Rows are points. Examples show where two turns around zero, p and q, send a point. Where does a point land after both, in the order given? Backwards means that the second turn is done in reverse. Each puzzle has new turns, and all numbers are rounded.

Turn p:
[-1.01 -0.41] -> [-0.71 -0.83]
[0.55 0.11] -> [0.44 0.35]
[-1.61  1.85] -> [-2.28  0.90]
[ 2.07 -1.55] -> [ 2.55 -0.42]
Turn q:
[ 0.04 -1.32] -> [-0.66 -1.14]
[-0.56 -0.47] -> [-0.72 -0.10]
[1.78 2.57] -> [2.87 1.24]
[-1.26 -0.77] -> [-1.48  0.01]
Where do these land?
p, then q: [1.00 1.93] -> [1.15 1.84]
q, then p: [-0.32 -2.29] -> [-0.50 -2.26]
q, then p: [-0.68  0.36] -> [-0.65  0.41]

Turn p:
[-0.78  2.57  1.91 -0.34] -> [-0.17  2.47  2.21 -0.06]
[-2.08  0.49  0.25 -0.34] -> [-1.79  1.20  0.08 -0.31]
[-0.06  0.32 -0.16  1.51] -> [ 0.11  0.33 -0.30  1.48]
[ 2.05 -1.87 -2.28 -1.11] -> [ 1.63 -2.25 -2.10 -1.41]
[ 0.88 -1.51  0.28  0.28] -> [ 0.23 -1.75  0.11  0.29]
Turn q:
[ 2.27  1.36  0.03 -0.22] -> [ 2.11  1.55 -0.41 -0.09]
[ 0.41  1.40  2.95 -1.25] -> [ 1.51  0.51  2.36 -2.07]
[-1.30 -1.46 -0.67  1.66] -> [-1.58 -1.18  0.01  1.77]
[-0.77 -2.04 -1.12 -0.69] -> [-0.99 -1.86 -1.42 -0.10]
[-0.61  0.74 -1.19  0.50] -> [-1.05  0.98 -0.54  0.48]
Where do these land?
p, then q backwards: [-1.16 -0.57 -0.27  0.07] -> [-0.99 -0.15 -0.87 -0.04]
p, then q backwards: [ 0.00 -1.43 -0.41  2.69] -> [ 0.22 -1.96 -1.27  1.98]
q, then p: [ 0.90  1.56 -0.84 -2.66] -> [ 1.47  1.22 -0.82 -2.59]
p, then q: [-0.74  0.28  0.42  2.20] -> [-0.79  0.65  1.08  1.85]
p, then q: [ 1.00  0.15  1.10 -2.31] -> [ 1.44 -0.88  0.34 -2.15]

Turn p:
[1.47 0.07 0.92 0.34 0.41 1.24] -> [1.25 0.00 0.84 0.48 0.67 1.37]
[-0.57 -0.18  1.42 -1.06 -0.08  0.02] -> [-0.62  0.19  1.37 -1.09  0.05  0.15]
[-2.68 -0.66 -0.69  1.18  0.30 -0.07] -> [-2.68  0.18 -1.40  0.38 -0.39  0.31]
[-0.31  1.19  1.45  0.98  0.38 -3.60] -> [-1.26  0.41  1.85  1.91  0.24 -2.96]
[ 0.09 -0.91  0.87 -2.11 -1.21 -0.70] -> [ 0.11 -0.91  1.39 -1.98 -0.90 -0.70]
[ 1.98 -0.81 -3.26  1.60  0.63  0.78] -> [ 1.92 -1.57 -3.10  1.57  0.48  0.54]
[-1.73 -0.17 -2.23 -0.50  1.20  1.22] -> [-0.99  0.42 -2.76 -1.16  0.88  0.55]
[ 1.74  1.46  1.53 -0.44 -1.64  1.10] -> [ 2.25  1.26  1.82 -0.12 -1.04  0.74]
Turn q:
[ 2.14  2.69 -0.86 -0.09  3.81  1.46] -> [ 2.34  3.11 -0.02 -0.46  3.67  0.59]
[ 0.43  1.09 -1.20 -0.10 -1.68 -0.25] -> [-0.03  0.87 -1.82  0.36 -1.10 -0.54]
[ 0.21 -0.51  0.51 -0.99 -1.60 -1.94] -> [ 0.10 -0.68  0.22  0.12 -1.95 -1.88]
[-2.28 -0.86  0.86 -1.35 -0.94  1.43] -> [-1.33 -1.34  0.09 -2.38 -1.02  1.08]
[ 0.38 -1.74  0.01  0.46  0.14  0.94] -> [ 0.58 -1.50  0.12  0.46  0.23  1.19]
[ 1.17  1.32  0.78  1.52  0.37 -0.75] -> [ 0.28  1.79  0.94  1.59  0.03 -0.09]
[-2.05 -1.99 -0.09  0.56 -0.10 -0.89] -> [-1.94 -2.25  0.48  0.31  0.14 -0.35]
Where do these land?
q, then p backwards: [-0.99 -1.37 -1.18 -0.13 -1.09 -0.64] -> [-0.50 -1.66 -1.22  0.46 -0.12 -1.07]
q, then p: [-1.43 -0.42 -0.29 -2.00 -0.99  1.76] -> [ 0.42 -0.68 -0.90 -2.94 -0.51  0.12]
p, then q: [ 2.01  2.60  1.96  1.88 -0.87 -0.04] -> [ 0.51  2.83  1.56  2.28 -1.16  1.30]
p, then q: [ 1.67  0.92 -0.14  0.74 -0.57 -0.15] -> [ 0.96  0.71  0.15  1.69 -0.43  0.21]
q, then p: [ 2.01 -0.18  0.85  1.55  0.22  0.70] -> [1.26 0.49 0.54 1.71 0.02 1.65]
p, then q: [-1.55  1.67 -2.68 -1.84  1.62 -0.47] -> [-0.12  0.83 -1.60 -0.92  2.14 -3.15]
p, then q: [-2.15 -1.28 -0.22  0.60  2.03 -0.69] -> [-2.36 -1.20  0.07 -0.83  1.89 -0.09]
p, then q backwards: [ 0.42 -1.94  1.70 -0.80 -0.34 -0.46] -> [-1.02 -1.86  1.70 -0.43  0.47 -0.01]

Turn p:
[-1.68 -0.89  0.81 -0.21  1.86 -0.26 -0.56  2.83  0.72] -> [-1.55 -0.87  1.53  0.05  1.26  0.40  0.60  2.97  0.47]
[ 1.07  2.54  0.29  0.74  1.40  0.01 -1.96 -1.00 -1.53] -> [-0.58  1.93  0.29  1.34  1.53 -0.48 -2.29 -1.21 -1.47]
[-0.94 -1.16  0.36  1.18 -0.87  0.89 -1.60  1.62  0.97] -> [-1.13 -1.48  0.24  1.28 -1.23  0.58 -0.83  1.62  1.03]
[-2.11 -0.11 -0.30  0.36 -2.26 -0.29  2.49 -1.15  1.16] -> [-0.54  0.15 -0.54 -0.55 -2.50 -0.37  2.89 -1.18  1.30]
[-0.50 -1.33  1.13 -1.37 -1.04  1.32  1.66 -1.11  0.17] -> [ 0.87 -0.96  0.94 -1.33 -1.03  1.53  1.22 -1.44  0.84]
[ 0.42  1.23 -1.82 -0.36  1.48  0.11 -1.68 -1.60 -1.69] -> [-1.12  1.09 -1.28 -0.78  1.36 -0.17 -2.03 -1.22 -1.85]
[ 1.92  0.52 -0.43  0.09  1.41 -1.41 -1.73 -2.49  0.14] -> [ 0.31 -0.34 -0.77  0.15  2.00 -2.16 -1.82 -1.99 -0.77]
[ 2.28 -0.23 -1.16  0.85  1.81  0.59 -0.13 -0.32 -1.24] -> [ 1.03 -0.16 -1.60  0.74  1.92  0.75 -0.87 -0.24 -1.83]
[ 0.48  0.20  0.27 -0.96  0.44  1.40 -0.08  3.11  2.21] -> [ 0.55  0.17  0.27  0.21  1.00  1.33 -0.32  2.71  2.71]
[ 1.30  1.20 -1.38  0.78  1.45 -0.71 -0.91 -0.80 -0.78] -> [-0.15  0.91 -1.44  0.57  1.61 -0.96 -1.13 -0.51 -1.42]
[-1.22 -0.72  1.79  0.31 -2.74 -0.79  3.11 -0.53 -0.12] -> [ 1.18 -0.12  1.39 -0.04 -2.96 -0.23  3.21 -0.94  0.29]
[-1.02 -1.24  0.45 -1.40 -2.95 -0.87  1.38  1.45 -0.01] -> [ 1.11 -0.31  0.98 -1.62 -2.98 -0.23  1.34  1.44  0.70]
Turn q:
[ 0.19  0.31 -2.09  0.46  3.26 -1.24 -0.38 -1.11  1.18] -> [-0.48 -0.55 -1.33  0.38  3.21 -1.33 -0.50 -1.37  1.72]
[-1.49 -0.12  2.32 -1.94 -1.58 -1.60 -0.35 -0.50  0.64] -> [-0.20  0.14  1.85 -2.96 -1.29 -1.54  0.11  0.40 -0.88]
[ 1.42 -1.49 -2.82  0.10  1.65 -0.56  0.85 -1.69  0.79] -> [ 1.10 -2.32 -1.88  0.63  1.46 -0.46  0.11 -1.91  1.71]
[-1.98 -1.27 -0.46  0.16 -0.95  0.02  1.52  2.77 -1.33] -> [-1.65 -1.83 -0.68  0.48 -0.93  0.64  0.70  2.40 -2.03]
[ 1.22  0.10  1.27  0.63  1.17  0.68 -2.42 -0.30 -0.49] -> [ 1.06  1.28  1.77  0.87  1.20  0.60 -1.71 -0.21  0.33]
[-0.74  0.04  1.44  0.57 -0.77  0.44  1.47  0.00 -0.25] -> [-0.82  0.10  0.99  0.50 -1.36 -0.13  1.34  0.03 -0.61]
[ 0.37  0.83  1.62 -0.26 -1.19 -0.65  1.74  2.16 -0.78] -> [ 0.34  0.79  0.31  0.21 -1.11 -0.46  2.04  2.40 -1.19]
[ 0.03 -0.88  1.29 -0.96 -0.73  1.08  0.34  0.75 -0.32] -> [ 0.37 -0.42  1.28 -0.50 -0.80  1.28  0.68  0.76 -0.56]
[ 1.14  0.27 -1.26  2.67  1.33 -0.32 -2.02 -2.62  0.41] -> [ 0.43  0.68 -0.41  2.03  0.96 -1.09 -2.53 -2.57  1.72]
[-0.42  1.61  0.57 -0.35 -0.30  2.84 -0.74 -0.23  0.54] -> [-0.91  2.06  0.53 -0.50 -0.40  2.39  0.07 -0.75  0.46]
[-1.09  0.06 -1.37 -1.72 -1.67 -0.57  2.52  1.75 -2.99] -> [ 0.06 -1.15 -2.33 -0.53 -0.92  0.43  1.92  1.37 -3.72]
[ 1.34  0.54 -0.51  0.63 -0.21 -0.12 -2.53 -0.98  2.62] -> [ 0.69  1.21 -0.09 -0.63 -0.03 -0.33 -2.22 -0.55  3.06]
Where do these land?
p, then q backwards: [-0.06  1.12  1.83 -0.85  0.47 -1.04 -0.30 -1.96 -0.65] -> [-0.50  0.33  1.73 -0.11  0.97 -0.48 -0.67 -2.42 -0.35]
q, then p: [ 0.46 -1.53  1.26 -0.47 -1.27 -1.13 -0.62  0.38 -0.13] -> [ 1.70 -0.72  1.29 -0.02 -0.73 -0.51 -0.96  1.01 -0.12]
p, then q: [-1.17 -1.06  1.49  0.12  0.77  1.69 -1.47  0.94  0.85] -> [-1.72 -0.79  2.30  0.14 -0.31  1.20 -0.71  0.62  0.80]
q, then p: [ 1.65 -0.36 -2.59  2.16 -0.23  2.24  0.11 -2.00 -1.39] -> [-0.59 -1.03 -3.25  2.08 -0.69  0.54 -1.10 -2.62 -0.32]
p, then q: [ 1.42 -1.51 -5.61  0.28  0.53 -0.95 -0.92 -1.19  2.54] -> [ 0.13 -3.49 -4.59 -1.49  2.29 -0.31 -2.05 -0.08  0.87]
p, then q: [-0.27 -0.70  1.61 -0.93  0.79 -1.16  1.58  1.08  2.24] -> [ 0.09 -1.02  1.24 -0.11  0.52 -0.96  2.48  1.33  1.71]
p, then q: [ 1.70 -0.31 -0.28 -0.05 -0.52  2.55 -0.69 -1.77 -0.30] -> [ 0.95  0.10 -0.04  0.21 -0.15  1.63 -1.86 -2.33  1.03]
q, then p: [ 0.44  0.79  0.86 -1.34  1.16  0.75  0.22  0.90 -1.55] -> [ 0.64  1.24  0.56  0.38  1.35  1.72  0.43  0.02 -1.07]
p, then q: [ 0.32  2.22  0.04  1.22  0.22 -1.60  0.41  1.37 -0.18] -> [-0.59  1.78 -1.01  1.32  0.44 -1.67  0.54  1.25 -0.31]
p, then q backwards: [ 0.28  0.57  1.20 -0.28  0.24 -0.49  1.21  0.21 -1.13] -> [ 0.69  0.54  1.63 -0.61  0.24  0.22  0.25 -0.25 -0.99]
p, then q: [-2.22 -1.51  1.07  1.12  0.08 -1.64  1.12  0.90 -1.09] -> [-0.56 -1.25  0.87  0.78 -1.47 -0.61  1.85  1.26 -2.18]
p, then q backwards: [-2.55  2.28 -0.87 -0.98 -2.24  0.79 -0.65  1.13  0.79] -> [-1.01  2.04  0.71  1.05 -2.14  0.95 -0.75  0.72  2.83]

Turn p:
[ 0.50  0.07  1.09 -1.21 -1.05  1.36 -1.23  0.41  3.02  1.91  1.50 -1.04] -> [ 1.07  1.03  1.92 -0.56 -1.40  1.27  0.43 -0.11  2.02  2.80  1.21 -0.54]
[ 0.93 -0.49  0.45  3.31  0.19  1.48  0.18  0.00 -1.67  0.76 -2.94  1.95] -> [ 2.00 -0.53 -1.11  3.06 -0.42 -0.56 -0.48 -0.38 -2.32 -0.12 -2.95  0.72]
[-0.73  2.97  1.55  0.26  1.42  0.86 -0.94  1.51  1.18 -1.36 -0.19 -0.04] -> [-1.17  2.00  1.63  0.92 -0.25  2.02 -0.91  0.66  1.37 -1.08 -1.17  1.52]
[ 0.09 -0.36  0.13 -1.25 -0.01 -0.64  0.89 -1.47 -1.36 -0.65 -2.46 -1.00] -> [-0.13 -0.30 -0.25 -1.88 -0.08 -1.16 -0.90 -1.24 -1.17 -1.38 -1.51 -1.20]
[ 0.46 -1.17  0.13 -1.16 -1.80  1.33 -1.93 -2.19  1.29 -0.99  0.99  1.08] -> [ 1.24 -1.33  0.10 -0.89 -1.65  1.02 -2.19 -0.92  0.01  1.10  2.50  0.55]
[ 0.46  1.15 -0.96 -0.71 -0.71  0.75  0.34  0.67 -1.54 -0.28  0.47 -0.80] -> [ 0.58  0.73  0.03 -0.86  0.46  0.65  0.25  1.70 -0.97 -1.00  0.35 -0.80]
[-0.98 -1.26 -0.01 -0.27 -0.01 -1.35 -0.07  2.99  0.48  0.52 -0.26 -0.59] -> [-1.10 -1.10  1.46  0.05  0.56 -1.47  1.15  1.71  1.21  0.85 -0.91 -0.05]
[ 2.58  0.03 -0.81 -0.83  0.16 -1.66 -0.01 -1.16 -3.76  0.68  0.08  0.74] -> [ 1.87  1.00 -1.08 -0.70  2.45 -2.57 -0.54 -0.20 -2.28 -1.27  1.14 -0.32]
[ 0.55  0.89  0.19  1.86 -0.37 -1.10  0.49  0.03  1.53 -1.05  0.21 -1.42] -> [-0.40  0.66 -0.66  1.05 -1.54 -0.31  0.56  0.05  2.08 -1.44  0.10 -0.57]
[-2.68  1.26 -0.49  0.95  2.45  0.53 -0.98 -1.44 -1.93 -1.31 -0.97 -1.30] -> [-3.46  0.84 -0.23  1.13  0.44  1.12 -1.68 -0.58 -2.17 -1.45 -0.82 -1.08]
[-0.77  0.06  1.11  2.26 -1.73 -0.05  1.19 -0.14 -0.97  2.34  1.99  2.64] -> [ 1.02  0.08 -0.58  1.74 -0.82 -0.32  3.24 -0.34 -2.05  1.00  1.26  2.48]
[ 0.06 -0.39 -1.81 -1.47 -0.95 -0.77  0.25 -0.55  1.00  1.47  0.79  1.08] -> [ 0.27 -0.09 -1.51 -1.81  0.20 -0.54  0.48  0.36  0.30  2.10  1.18  0.47]
[-0.46 -2.77 -0.56 -1.74  2.42 -0.75  1.80  1.35  2.74 -2.02  0.80 -1.30] -> [-1.77 -2.96  0.30 -1.24  2.06  0.82  0.58 -0.71  3.98 -0.08 -0.36 -1.17]
Turn q:
[ 0.42 -0.78  0.75 -1.10 -0.01 -0.56  2.43  0.38 -0.99 -0.88 -1.62 -2.05] -> [ 0.42 -0.43  1.66 -0.77 -0.82 -1.00  1.38  0.44 -1.60 -0.84 -1.92 -1.75]
[-0.50  1.61  0.01  1.53  0.60  0.45 -0.62 -3.24  1.71 -0.23 -0.55  0.23] -> [-1.44  1.82  0.16  1.76  0.31  1.25  0.85 -2.62  1.27 -0.13  0.00  0.76]
[ 1.96  1.70 -0.32 -0.28  1.67 -0.95  0.89  1.56  0.10 -1.40  0.64  1.61] -> [ 2.21  1.71 -1.07  0.59  1.59 -0.53  0.28  1.61 -0.44 -1.83 -0.16  0.67]
[ 2.71 -2.76  2.08  1.65 -1.81  1.98 -1.00  0.12 -1.10  0.30  1.55 -0.60] -> [ 2.66 -2.16  2.65 -0.40 -0.66  1.95 -0.62 -0.54 -1.23  1.81  2.24  0.76]
[-1.10  0.72 -0.28 -1.27  1.39  1.60  1.36  0.92  1.22  1.11 -1.17 -0.90] -> [-0.95  0.01 -0.28 -0.58  0.09  0.76  1.76  1.65  1.84 -0.05 -1.57 -1.40]
[-1.82  0.48  1.18  0.78  0.92 -0.74 -0.76 -0.15  0.21 -1.18  0.79  1.25] -> [-1.43  0.74  0.33  0.34  2.22 -1.03 -0.31 -0.24  0.15 -0.25  1.31  0.64]
[-0.17 -0.77  0.82  1.34  2.26 -3.32 -0.16  1.34 -1.19  3.39 -0.04  1.02] -> [ 1.08  0.47 -0.77  1.38  1.31 -3.39 -0.50  1.17  0.10  3.96 -0.74  0.10]
[-1.90 -1.26  1.22 -0.67  0.25  0.72  1.96 -1.21 -0.26  1.08  0.87  1.17] -> [-0.90 -0.82  0.05 -2.27  1.10 -0.79  2.18 -0.88  0.38  1.32  0.09  0.68]
[-0.91  0.45 -2.38  0.13  2.02 -1.04 -0.60 -1.13  2.30 -0.06 -1.81 -1.09] -> [-1.44  0.15 -1.59  2.90 -0.10 -0.29  0.43 -0.99  1.70 -0.96 -1.60 -1.62]
[ 1.06 -0.16 -0.16  1.69 -2.15 -0.96  0.69  1.65  0.16 -0.43 -1.46 -1.62] -> [ 0.46  0.06  1.45  1.41 -3.02 -0.76  0.03  1.30 -1.16 -0.42  0.53 -0.48]
[-1.49 -0.77 -0.79  1.05  0.08 -0.95 -1.96 -0.99 -2.32  0.65 -2.07  2.02] -> [-2.23 -0.90 -0.68  1.34  0.47 -0.83 -1.73 -0.50 -1.34  1.67 -1.45  2.35]
[-1.55  0.27 -2.69  0.27 -2.09  0.55 -1.05  1.51 -1.98 -0.85  1.71 -2.02] -> [-1.69 -0.61 -1.86 -0.88 -1.73  1.10 -1.86  1.01 -2.37 -0.26  2.06 -1.85]
[ 1.02 -1.07  0.48 -1.98 -1.06  0.88  0.97  0.37  0.76 -0.39  0.79  0.87] -> [ 1.53 -1.28  0.22 -2.08 -0.26  0.07  0.54  0.04  0.75 -1.30  0.22  0.67]
[ 0.25  1.54 -0.40 -3.42 -0.49  1.01 -1.11 -1.10  1.76 -1.46 -0.59 -0.76] -> [-0.41  0.45  0.01 -1.36 -0.28  1.53 -1.23 -1.07  2.04 -3.18 -1.41 -0.80]
[ 2.01  0.80  0.49  0.28 -1.58  1.32 -1.05 -0.01 -0.37  0.36  2.96  0.87] -> [ 2.13  0.79 -0.29 -1.40 -0.20  1.94 -1.19 -0.33 -0.05  0.46  2.40  1.26]
Where do these land?
q, then p: [ 0.54 -0.41 -0.34 -1.00 -1.46  1.80 -2.45 -1.31  0.70 -1.85 -0.61  1.31] -> [ 0.25 -2.26  0.25  0.60 -0.74  1.85 -2.67 -0.97 -0.44  0.37  0.91  1.37]
q, then p: [-0.87 -1.00 -0.15 -0.15  0.66 -2.15 -1.40  0.42  0.38 -1.09  1.26 -1.53] -> [-1.70  0.37  0.41  1.08  0.12 -1.23 -0.63 -0.37  0.74 -0.54  1.84 -1.89]
q, then p: [ 0.16  1.66  0.88 -0.30 -1.10  3.06 -0.44  0.04  3.61 -0.45 -1.55  1.03] -> [ 0.47 -1.41  0.54 -0.03 -2.15  3.44  0.09 -0.23  2.23  0.03 -0.79  2.55]
q, then p: [ 0.81  1.66  0.23  0.54  0.50  2.73  0.69 -1.30  0.83 -1.57 -1.01 -0.52] -> [ 0.63 -0.27  0.12  0.27 -0.88  3.30  0.19 -0.70 -0.56 -1.61 -1.51  0.42]
q, then p: [-1.03 -2.12 -0.72  2.40  1.10 -0.57  1.45  0.12 -0.58  1.50  0.53 -0.21] -> [-0.17 -0.19 -1.25  0.66  0.94 -1.49  3.15 -0.34 -0.86  0.96  0.08 -1.24]
q, then p: [-2.11 -0.74 -0.01 -0.69  2.51 -1.05  2.62  0.72 -1.86  1.27 -0.69  0.47] -> [-1.78  0.25 -0.62 -1.29  2.16 -2.22  1.62  0.21 -0.25  0.27 -2.77 -0.85]
q, then p: [-0.45 -1.38  0.43  0.11  0.27 -0.92  0.41  2.15 -2.65  1.31 -0.06 -1.65] -> [ 0.13  0.47  2.06 -0.08  1.09 -2.62  1.08  1.11 -0.93  0.79 -0.47 -1.68]
p, then q: [ 0.41 -1.28  1.03  0.27 -0.32 -2.84  1.34 -0.24 -1.05  0.55 -0.59 -0.49] -> [ 0.36  0.54 -0.02  0.31 -0.01 -2.89  0.66 -1.68 -1.07 -0.87 -0.73 -0.63]
p, then q: [-1.90  2.47  0.09  2.09 -0.03 -0.43  1.89  0.84 -1.77  0.76 -1.53  1.14] -> [-2.07  0.95 -0.55  0.38 -0.54 -0.74  1.18  1.98 -2.66 -0.87 -1.48  2.02]
p, then q: [ 3.33  1.16 -0.03 -1.13 -0.78  0.94 -2.19  0.72  1.63 -2.15  1.04  1.95] -> [ 2.91 -0.15 -0.26  0.86  1.02  1.77 -2.09  0.70  2.52 -1.29  1.88  1.67]
p, then q: [ 0.42 -0.77 -0.56 -1.97 -1.97 -0.77  0.11  0.30 -0.31 -0.93  2.83 -0.41] -> [ 2.07 -0.80 -0.58 -2.40  1.20 -0.71  0.12  0.17  0.43 -0.84  1.71 -1.36]
p, then q: [ 0.20  1.58  1.47  0.68  0.53  2.08 -1.63 -2.36  1.42  1.34  0.19  0.36] -> [-0.44  2.06  0.14 -0.32 -1.10  2.89 -0.64 -1.33  0.51  1.56  0.46  1.67]
q, then p: [ 0.50 -0.82 -2.31 -0.84  0.07 -1.87 -0.39 -0.09 -0.34  1.30  0.21 -1.46] -> [ 0.17  0.10 -1.22 -0.23 -1.06 -1.94 -0.82  1.03 -0.19  0.54  0.46 -2.42]
